Each row of a before or after table is a point. One or more steps were done to the points. Then noise was added and the rows were shuffled. The steps act on columns, c1 being the first. Name the steps. A step turns or swaps two columns, mirrors them in a line or flattens them onto one, adds a multiple of one to another, or multiplies or shifts one. Angles are multiples of 10 degrees, from the lower column toward the higher: turns from -170 to 170, lines from 10 to 170 but not 90. Use the fewest steps. Two steps may share a column if one is a turn and the other turns, adds or multiplies; they go together, in the order done. Otherwise the lowest column goes first.
In the rows, 128 means zero.

Before:
[[ 85  53]
 [182 153]
 [132 143]
 [175 100]
 [177 186]
 [154 141]
 [107  81]
 [ 62 173]
 [107 149]
 [ 63 114]
 [134 143]]
After:
[[ 53  83]
 [155 180]
 [186 179]
 [147 133]
 [144 135]
 [115  61]
 [172  62]
 [ 81 105]
 [100 176]
 [147 105]
 [141 154]]
Steps: swap c1 and c2

Before, 9 rows:
[[ 68  89 119 137]
 [ 64 115  99 157]
 [ 97 106 125  45]
 [198  93 136 149]
 [ 94 153 214 124]
 [ 91 123 113 123]
 [177  87 148  71]
 [162 224 129  77]
 [ 87 152 107 148]]
After:
[[167 107 104 144]
 [110 165 159 231]
 [158 133 102 126]
 [ 87 115 184  94]
 [143 211 104 125]
 [186  98  89 109]
 [ 87 191 159  96]
 [168 125  79  89]
 [ 74 128  59 156]]
Steps: turn c1 and c3 by 120 degrees; turn c2 and c4 by 100 degrees

Before (14 x 9):
[[159 118 123 157 166 163  65 105 171]
 [136 165 113 122 139 178 115  84 172]
 [143 133  63 178  94  65  98 121  47]
 [ 95 135  71 127  81  97 161 175  79]
 [134 101 116 115 135 104 154 183  62]
 [ 98 189 149 147 163 146  93 164 170]
 [119 107 111  78 101  77 126 122  60]
 [170 179 134 104 149 141  69 138 161]
 [126 108 105 124 126  38 145 138 137]
 [ 90 101  67 118 125 104 145 159  45]
 [ 91 194 192 139 249 190 178 100 132]
 [ 65 141  94 115 148  92  80 145 113]
 [138 194 162 125 146 145  84 114 157]
 [ 49 140 234 168 173 208 177 112 100]]
After:
[[122 105 152 144 105 198  91  96  68]
 [171 180 107 159 133 127  32 151 154]
 [135 103 122 126 120 159 114 159  46]
 [135 162 119 156 112  88  71 103 180]
 [127 109 123  89 106 211 105 140 133]
 [157 118  92 121 126  87  24 118 177]
 [ 91  98 123 124  67 156 107 129  36]
 [ 88 194  21 147 209  71 136 104 141]
 [141 133 150  50  59 158  60  94  50]
 [100 191  93 119 155 104  54 174 151]
 [ 45 138 104 131 241  42 141 107 107]
 [ 96 139 165 111  64 160 124 157  67]
 [ 63 136 104 119  94 164  42 142 110]
 [138 193 115 139 161 118  42 122 163]]
Steps: turn c3 and c5 by 80 degrees; turn c4 and c6 by -150 degrees; shift c7 by -40; turn c8 and c9 by -20 degrees

Before:
[[151  90 123 181  82 159 130 163 194 108 105 110]
 [157  78 107  83 190  88 169 199  94 120 168  29]
 [104 187 131  93 160 116 151 212 128 153 201 166]
 [138 138 183 171  87 161 100 132 113 142 113 131]
 [ 98 157 133  90  62 126 166 160 147 159 168 129]
 [114 130 104 159  78 141  63 126 147 152 138 141]
 [110 128 131 154 155 134 105 128 155 113  52  62]
 [118 150 136  82 166  18 180 202  90 175 142 163]
 [131  42 147  49 207  90 138 160 121  51 171  62]
 [152  95 156 131 134 144 113 120 188 161 142  92]
 [129  66 109  87 208 150 138 144  99 124  74 103]
 [193 123 108 146 132 161 104  85 156  90  63  88]
 [124  95 115 171 172 133 153  89 123 109 106  95]]
After, 13 rows:
[[119  98 139 155 154 138 102  70 157 110 177  60]
 [ 95 143 144 115 160 112 143 127 125 152  20 168]
 [124 170 193 171  84 157 100 115 111 147 136 127]
 [166 105 166 132 137 147 113 146 187 162 130  92]
 [ 66 178 143  99  61 129 169 137 147 158  74 125]
 [157  74 123 157 175 135 146 138 126 106 174  96]
 [185  28 116  94 209 147 138  72 101 119 146 104]
 [ 95 153 120 157  74 139  66 133 147 157 126 142]
 [126 121 146 108 165  19 179  85  90 172  61 165]
 [192  64 114 100 188  89 174 115  92 120  48  32]
 [151 128 130 194  79 155 126  90 189 112 118 109]
 [183 154 117 138 130 164 109 104 158  94 202  86]
 [201   6 156  59 204  92 137 141 120  52  80  66]]
Steps: add -0.7 times c5 to c2; turn c1 and c2 by 30 degrees; shift c3 by 10; add 0.3 times c8 to c4; turn c8 and c11 by -130 degrees

Before:
[[111 138  83  96 146 128 121 147 150 158 160  92 158 127  98 133 163 132
  140 145]
 [ 94 110  97 128 140 155 117 155 129 156 124  86 143 134 150 101 111 125
  147 142]
 [172 158  99 131 115 130 104 137 113 101 103  99 108 131  77 146 152 103
   93 131]
 [136 136 122 120 126 118 134 111 105 125 149 106 129 116 101 154 130 156
   95 141]
 [175 152 110 132 156 116 110  91 124 129 116 120 107 109 107 148 156 137
  118 128]
 [137 180 136 145 118 139 138  90 128 116 100 127 115 104 130 135 156 131
   65 156]
 [115 111 153 173  95 167 133 114  93  94  94 117 100  95 148 108 217  80
  131  95]
 [139 172 119 149 161 128 113 125 135 152 149  78 135 121  80 139 133 146
  127 109]
 [121 140  94 132 113 127  98 154 133 160 126 114 120 158 115 116 150 153
  125 127]
 [120 139 126 155  89 128 130 115 111 123  96 153 122 109 126 109 165  70
  132  87]
 [110  88 113 130 118 175 124 153 188 169 172  94 161 127 163 107 106 151
  128 141]]
After, 11 rows:
[[123 136 122 113 107 126 104 144 122 162 126  96 125 161 127 115 107 154
  124 150]
 [103 137 129  81  94 126 121 124 175 160 158  95 156 139 129 131 126 128
  136 157]
 [ 96 110 125 142 131 149 119 130 137 156 123  86 143 141 132 106 138 127
  145 159]
 [177 148 134 107 151 119 112 107 142 125 111 155 101 110 134 149  98 136
  120  90]
 [119 137 126 118 136 134 126 154  69 120  98 105 123 112 127 109  87  66
  137  93]
 [112 109 131 104 173 170 136 150  49  96  95  84  94  94 131 110  29  76
  125  99]
 [135 135 130 122 169 122 138 108  90 125 151 134 126 111 127 160 124 159
   98 115]
 [108  88 127 142   7 173 127 133 220 166 172  94 167 130 126 104 142 148
  126 154]
 [174 158 127 119 149 130 108 132  95  99 100  99 109 135 133 142  98 103
   89 136]
 [141 180 130 124 123 143 140  87 115 114 100 193 117 105 127 132  97 135
   63 107]
 [140 166 132 138 135 125 110 143 163 150 151  54 132 122 129 136 112 140
  128 114]]
Steps: flatten c3 and c14 onto the line at 100 degrees; mirror c4 and c17 in the line at 160 degrees; multiply c9 by 2.5; turn c5 and c9 by 50 degrees; turn c8 and c20 by 60 degrees; add -1.5 times c8 to c12; multiply c15 by 0
